Each row is a point. The points of each table are mixes of a few directions, plus a little noise. Count the directions of each table, and those that both share. Where both have some left over, give the other angles between the two spaces (their principal angles), to ten degrees, smallest first.
In the rows, zero is written as 128.

First (4 x 2)
[[129 132]
 [141 181]
 [138 169]
 [107  34]]
Second (7 x 2)
[[174  84]
 [ 84 171]
 [102 153]
 [189  69]
 [160  97]
 [ 76 177]
 [110 145]]
Directions: first 1, second 1, shared 0; angles 60

First (8 x 4)
[[106  64 203 154]
 [114  95 118 129]
 [142 217  43  87]
 [153  56 166 172]
 [106 140 168 122]
 [143 145 161 138]
 [100 133 127 112]
 [161 174  37 109]]
Second (5 x 4)
[[ 57 142 164  97]
 [ 58 140 162  96]
 [109 134 139 118]
 [208 113  87 163]
 [207 114  86 165]]
Directions: first 3, second 1, shared 1

First (10 x 9)
[[110 100 122 148 112 131 123 126 118]
 [ 70  40 106 196  77 137 107 117  95]
 [208 249 159  35 200 115 156 143 171]
 [170 195 145  77 167 121 142 136 152]
 [167 188 144  81 165 122 141 136 152]
 [147 155 134 107 147 125 135 132 137]
 [ 82  58 110 183  87 135 111 120 102]
 [ 92  75 115 171  97 134 117 121 109]
 [ 80  54 107 182  85 133 111 120 101]
 [154 166 139  97 150 124 137 131 144]]
Second (7 x 9)
[[ 89 141  84 112 120 135 156 149 128]
 [112  50 218  72 151 145 179  87  35]
 [113 176  58 149 111 123 117 160 175]
 [ 92 163  60 127 113 130 141 160 152]
 [148  76 208 109 146 133 137  91  77]
 [165 159 115 167 123 115  83 133 177]
 [174 133 153 160 132 116  86 114 152]]
Directions: first 1, second 2, shared 0; angles 80

First (11 x 14)
[[119 105 124 205  94 103 129 139 153  92  98 100  46  92]
 [129 108 132 174  86  96 108 125 125 101 114 124  87  75]
 [134  91 127 148 138 120 128 138 121 133 133 121 127 150]
 [130  76 140 210 109 104 125 138 147  94 108  88  40  98]
 [125 187 124  58 134 150 128 112 118 147 140 159 187 128]
 [136 129 130  90 149 138 125 124 109 150 148 144 178 154]
 [123 154 120  93 149 148 142 129 131 145 134 136 158 158]
 [114 108 118 197 117 118 148 148 163 103  99  93  51 128]
 [138 132 124  82 132 124 111 120  91 153 152 165 203 141]
 [143 148 165  67 167 166 127 105 128 141 152 120 145 129]
 [117 169 104  84 133 139 138 130 121 150 132 158 185 156]]
Second (11 x 14)
[[120  72  97 204 108  90 133 159 126 121 111 123 105 153]
 [129 137 130 118 124 129 124 123 125 128 130 133 134 119]
 [129 136 131 119 127 130 125 124 126 128 130 131 133 122]
 [122  87 102 186 103  92 126 150 121 121 115 131 115 138]
 [127 148 115 122  72  93  94 115  97 120 125 170 161  70]
 [125 113 110 157  98  99 117 135 115 122 120 142 131 116]
 [128 151 122 114  86 105 101 113 104 122 128 162 157  78]
 [136 175 167  53 180 187 142 103 147 140 147 110 134 134]
 [127 128 119 136 102 108 115 127 115 123 124 145 138 107]
 [138 162 186  47 249 234 180 114 183 151 153  62 100 197]
 [126 100 128 152 160 141 152 145 148 132 125  98 100 174]]
Directions: first 4, second 2, shared 2

First (10 x 20)
[[155 117 146 106 113 129 144 197 117 137 116 113 133 114 155 131 104 137
  151 153]
 [106 146 132 140 129 108 133 115 118 118 149 150 100 126 151 110 145 103
  148  92]
 [160  97 118 159 152 172 233  73 190  69  81 183 161 159 165 149 129  97
  108 117]
 [187 121 123  89 158 117  97 180 131 158 137  62 115 183 128  62 102 147
  154 172]
 [ 12 101 111  50 102 164 157 197 103 162 128 193 174  36 131 117  92 114
  120 172]
 [126 130 128 158 116 143 121  87 134 120 109 134 140 115 107 180 143 139
   99 120]
 [108 152 157 157  99  95 145 133 102 106 147 158  98  94 164 150 149 105
  156  74]
 [147 125 130 137 150  86 147  94 150  87 169 120 132 169  97 103 128 125
  120 100]
 [141 134 119 113 140 113  68 129 121 155 146  77 124 152  82 107 124 156
  119 149]
 [138 157 117 169 122 152  36  74 114 170  99  89 103 133  99 171 164 156
  105 131]]
Second (9 x 20)
[[118 112 174 133  84 228 160 119 112 112 113 171  31 135 140 125  92 117
   51 179]
 [136 132  98 121 148  87 107 118 135 187 136 106 176 130  76 152 144 141
  143 102]
 [130 144 145 127  84  95 107 154 123 110 107 142 157 101 152 147 128 110
  152 126]
 [132 137  97 147 157 142 107 118 113 133 119 111 128 166 116 117 167 134
  160 121]
 [ 81  99 133 153 158 148 163  92 126 113 165 165  93 150 158 113 150 131
  107 121]
 [158 132 185  76  80 159 102 156 120 103 133 133  77  92 152  97 106 125
   73 134]
 [130 136 150 117  90  86 128 155 138 105 119 137 159  87 155 143 103 113
  139 129]
 [163 126  39 137 249 154 157 102 153 163 132  34 140 192  50  94 116 168
  157 135]
 [103 133 131 142 103  52 120 136 132 125 129 154 191 100 153 164 144 112
  168 104]]
Directions: first 6, second 6, shared 0; angles 30, 40, 40, 50, 50, 80

First (9 x 32)
[[111 187 160 147  88 146 125 180 119 102 169 122 157 147  98 108 129 132
  141 108 114 143  94  93  99 124 105 126 120 122 155 107]
 [124 178 154 141  91 140 120 170 127 110 153 123 155 142 111 109 133 133
  135 115 121 136  93 104 115 123 117 124 117 121 150 114]
 [ 94 150 145 138 119 139 137 150 109 108 166 124 127 141  96 129 121 129
  143 115 111 144 135 103  87 132  98 134 137 131 142 114]
 [106  47  91 109 193 114 151  62 114 146 112 134  73 111 134 167 113 120
  127 143 128 126 206 154 115 142 122 142 157 144  96 146]
 [141  56  88 107 179 109 135  66 134 157  85 135  92 106 159 153 124 123
  114 148 142 113 173 167 155 134 150 131 140 137  96 151]
 [ 91 209 176 155  75 154 129 200 108  88 195 119 160 157  76 105 127 134
  151 100 103 155  92  75  73 125  86 129 124 123 167  97]
 [ 72 102 125 128 160 134 155 112  97 116 163 127  90 132  93 154 110 124
  145 122 108 148 188 114  69 143  87 143 158 142 124 122]
 [237 186 136 129  64 117  75 162 191 151  60 129 204 120 196  76 164 137
   94 140 168  90   7 153 244 100 206  98  67  97 137 139]
 [173  37  73  98 186  98 126  49 152 175  51 139  94  95 190 152 131 122
  101 160 158  97 164 191 194 130 179 127 130 133  83 164]]
Second (11 x 32)
[[ 97 165  98 140  37  34 139 159  68 165 111 117 114  85  55 112 110 142
  101 106 195 162 101 179 151 133 122 135 129 143 210 142]
 [117 118 114 116  68 154 106 117  74  69 107 177 102 109  66 139 180 164
   51  94 192 139 120 121 127  45 124 141  91 154  80 105]
 [134 157 141  92 105 143 169 136 170 140 172  46 143 135 136 122 140 113
   78 110  96 125  67 118 151 113 137  94 129 161 125 177]
 [131 137 134 126 147 126 174 154 201 150 140  63 114 144 174 113  99 104
  137 108  95 151 140 131 128 154 101  86 123 150 147 124]
 [131 122 134 131 152 100 138 166 172 157 133  96 110 146 175 115 102 119
  162 122 106 162 158 135 125 148 107  91 127 133 148  91]
 [146  99 152 110 142  82  56 168  87 147 165 154 118 152 158 144 165 157
  154 156 118 153 131 119 134  87 158 108 145 113 100  60]
 [133 151 122 139  92 180 179  55 115  73 107 147 125  85  51 123 107 119
   95 144 163  70 118 140 131 146 136 187 122 129 133 210]
 [120  96 115 167 183 118  73 117  95 130  85 209 143 135 145 140 114 134
  202 157 128 121 183 126  98 163 127 164 139  77 131  86]
 [116 115 106 158 183 193 115  66 125 108  82 183 185 128 129 143 121 108
  160 143 109  71 141 108  99 174 132 184 137  86 113 172]
 [159 104 154 129 133 147 156 143 180  80 133 122  38 135 149 115 111 137
  131 124 145 166 204 132 122  98  93  92  93 161  98  52]
 [125 140 135  98 161 129 100 128 128 183 171  92 217 158 171 143 157 112
  135 146  59  91  47 101 139 145 173 123 171 102 123 189]]
Directions: first 2, second 6, shared 0; angles 60, 80

First (8 x 32)
[[ 88 134 128 119 137 111 160  62 140  92 124 154 166 133 187 113 111 163
  120  79 132  78 179 106 130 105 115 131 166 119 142  70]
 [214  91 146 131 105 149  94 159 118 147 110 136  96  88  88 135 195 109
  136 121  71 171  64 146 158 151 131 144 143 163 133 179]
 [ 36 130 139  72 103 141 244 154 110 119 136 100 142 152 195 134 120  97
  114  83 174  89 182 104 143 116 166 144 188  99 159  63]
 [107 160  84 122 146 126  82 148 111 127 129 125 169 149 108  99  67 130
  145 168 140 143 103 150  90 131 116 105  54 111  77 133]
 [179 146  79 123  91 102  21 135 109 125 164 108 142 118  49  65 125 118
  163 160 126 128  46 168 117 157 159 122  23 125  54 105]
 [ 75 160 101 137 190 143 122 149 124 134 101 138 169 167 142 139  42 146
  127 177 143 160 146 134  74 113  79  97  87 113 106 170]
 [195 103 169 174 106 101 109  91 166 139 161 116  48 100  87 156 200 129
  117 133 130 113 133 115 160 137 152 144 150 149 161 138]
 [130 100 178 144 148 150 193 126 148 138  99 145  94 119 166 185 163 131
  104 105 110 142 172 102 149 116 104 139 215 147 191 169]]
Second (8 x 32)
[[122 168  65 157 225 126  26  62 131  91  62 215 246 142 153  87  16 221
  145 149  67 158 120 151  55 101   7  79  61 133  67 172]
 [144 115 122  68  20 108 139 150  97 121 190  74 109 106 100  76 197  70
  146  80 155  74  82 138 179 159 235 164 121 115 111  23]
 [171 112 127 118 115 146 106 160 110 136 111 134 125 109 105 121 155 112
  139 125  91 161  79 147 141 143 127 134 125 145 118 157]
 [101 133 146 153 163 134 156 130 148 140 122 127 108 147 140 169 107 134
  111 154 150 139 169 112 113 115 107 118 142 124 153 162]
 [118 122 150 134 125 133 166 153 134 145 140 104  90 134 125 158 143 106
  117 142 153 131 147 118 136 129 146 135 146 125 153 140]
 [114 139 115 118 118 124 124 142 119 131 144 110 132 138 117 116 114 116
  133 141 149 123 121 134 121 133 145 125 100 116 111 112]
 [110 112 184 160 145 149 205 175 153 171 131  96  44 142 126 215 152  97
   97 164 165 154 179 100 137 124 135 134 182 131 193 192]
 [144 125 116 115 113 105 103  53 131  87 126 166 173 106 158  82 139 167
  136  67  95  85 128 126 143 121 119 133 144 134 117  67]]
Directions: first 5, second 4, shared 4

First (9 x 32)
[[125 127 107 140 131 106 120 132 127 125 145 125 132 121 117 115 147 111
  118 113 130 147 113 141 139 144 128 113 131 133 132 118]
 [149 119 136 121 138 129 124 139 129 164 165 146 128 137 109 135 112 138
  145 124 137 139 106 143 112 141 102 126 133 130 121 141]
 [ 95 131 141 141 122 141 138 119 118  98  91  97 122 112 153 130 134 129
  117 125 119 104 145  98 139 105 150 138 121 133 154 109]
 [ 98 133 143 129 113 158 144 124 125 107  84 107 126 129 149 122 132 130
  113 139 121  96 151  85 135 114 141 150 126 129 149 122]
 [131 131 115 109 103 148 140 137 144 138 109 134 136 154 129 120 132 120
  118 149 130 117 136 106 135 145 119 146 139 121 121 138]
 [132 127 139 141 148 114 116 124 118 123 148 134 126 118 119 124 126 134
  134 118 126 137 129 146 119 121 130 113 120 131 125 132]
 [144 139 112 132 139  92 111 108 128  99 126 142 128 114 130 130 133 123
  131 132 124 149 145 168 128 112 153 104 115 118 100 131]
 [112 123 133 129 125 118 140 115 120 123 104  89 112  93 169 178 114 134
  141 109 129 123 108 130 137  94 146 132 122 134 152  88]
 [165 123 128 111 132 142 120 152 142 178 180 179 142 173  78  96 123 133
  134 146 138 140 120 135 106 174  83 129 143 124  99 174]]
Second (11 x 32)
[[109 132 110 140 149 130 142 156 136 127 143 120 116 131 124  99 123 144
  119 121 121 145 133 125 135 134 125 135 163 144 137 142]
 [111 131 112 138 147 130 140 153 135 127 142 121 118 130 124 103 124 142
  120 122 122 143 132 125 134 133 125 134 159 142 136 140]
 [137 126 136 123 118 127 122 115 124 129 121 132 133 127 130 141 130 121
  132 131 131 120 126 129 125 125 129 125 112 121 124 122]
 [110 131 111 139 148 130 141 154 136 127 142 120 117 131 124 101 124 143
  119 122 122 144 133 125 134 133 125 134 161 143 136 141]
 [123 129 123 131 134 129 132 136 130 128 132 126 125 129 127 120 127 133
  125 126 126 133 129 127 130 130 127 130 138 133 131 132]
 [114 131 115 136 144 129 138 148 134 127 139 122 119 130 125 107 125 140
  121 123 123 141 132 126 133 132 126 133 154 140 135 138]
 [117 130 117 135 141 129 137 145 133 127 137 123 121 130 125 111 125 138
  122 124 124 138 131 126 132 131 126 132 149 138 133 136]
 [112 131 113 138 146 130 140 151 135 127 141 121 118 130 124 104 124 141
  120 123 122 142 132 125 134 133 126 134 157 141 135 139]
 [138 126 138 122 117 127 121 113 124 129 120 132 134 127 130 143 130 119
  133 131 132 119 125 130 124 125 130 124 109 120 123 121]
 [193 115 190  89  55 122  80  33 100 133  75 156 168 119 143 227 144  73
  160 150 151  69 111 138 105 108 138 104   7  74  97  81]
 [144 125 143 118 110 126 116 104 121 129 115 135 138 126 132 153 132 114
  136 134 134 113 124 131 122 123 131 122  98 115 120 116]]
Directions: first 5, second 1, shared 0; angles 60

First (8 x 32)
[[122 140 135 116 135 130 129 135 102 137 129 120 138 140 123 137 137 101
  104 161 127 123 102 128 133 122 118 134 135 141  95 111]
 [135  93 104 115 132 109 111 103 154 116 123 129 138  98 134 110 102 176
  194  87 123 140 149 104 140 104  98 149 123 147 203  99]
 [121 144 136 117 134 131 131 138  96 138 129 119 137 144 123 140 139  93
   95 167 127 122  97 131 133 124 121 133 136 139  85 113]
 [123 147 141 128 128 136 136 141 106 137 130 124 128 147 123 140 143  96
   91 158 129 119 108 138 126 135 136 123 133 125  84 133]
 [124 158 148 143 122 146 143 149 110 138 133 130 115 153 124 142 150  92
   73 155 134 119 117 152 115 152 160 104 130 105  67 163]
 [135  98 110 128 125 114 116 107 161 116 125 133 127 101 135 110 107 176
  186  82 126 139 158 114 132 117 117 137 121 132 196 120]
 [122 159 149 138 124 144 143 151 104 140 132 126 121 155 122 146 149  86
   70 164 132 117 109 149 118 147 153 110 134 111  62 152]
 [142  85 103 138 120 112 113  99 187 106 122 140 118  86 140 102  98 206
  212  49 127 144 185 113 128 121 123 132 112 121 231 132]]
Second (10 x 32)
[[126 122 111 111 112 132 123  98 107 127 106 153 155 135 150 129 105 108
  129 137 122 142 119 108 138 112 130 133 122 140 140 101]
 [120 127 113  96 122 130 120 102  84 134 107 143 168 143 144 136 110  88
  115 166 119 138  93 103 146 101 111 145 130 158 119  77]
 [121 143 135 115 135 131 130 136  98 138 129 120 140 144 123 140 138  94
   97 167 126 122  97 128 134 122 117 135 137 141  89 111]
 [125 133 133 121 138 125 127 137 119 132 134 116 131 130 120 132 136 120
  120 144 127 123 113 128 132 124 114 135 134 138 113 118]
 [132 174 188 197 144 143 163 215 171 136 179  87  44 137  82 138 199 142
   69 117 151  89 157 203  84 203 181  78 136  58  45 249]
 [130 114 110 121 112 130 122  98 128 121 110 152 143 125 149 122 103 132
  148 113 124 143 139 112 133 117 134 129 119 131 161 114]
 [135 129 150 160 148 120 135 169 178 124 161  94  81 107  98 120 157 177
  145  92 138 110 158 158 111 155 130 117 132 103 132 178]
 [134  96  96 115 109 122 113  81 141 115 104 158 150 111 156 112  87 154
  180  92 121 151 150  98 138 106 124 138 114 139 201 100]
 [127 127 121 122 118 132 127 113 117 128 116 142 140 134 140 129 117 115
  125 133 125 135 124 120 131 122 134 128 124 131 131 118]
 [129 117 125 121 141 116 121 130 138 126 135 114 129 114 119 123 128 148
  152 120 127 126 128 122 134 118 104 142 132 141 148 114]]
Directions: first 2, second 3, shared 2
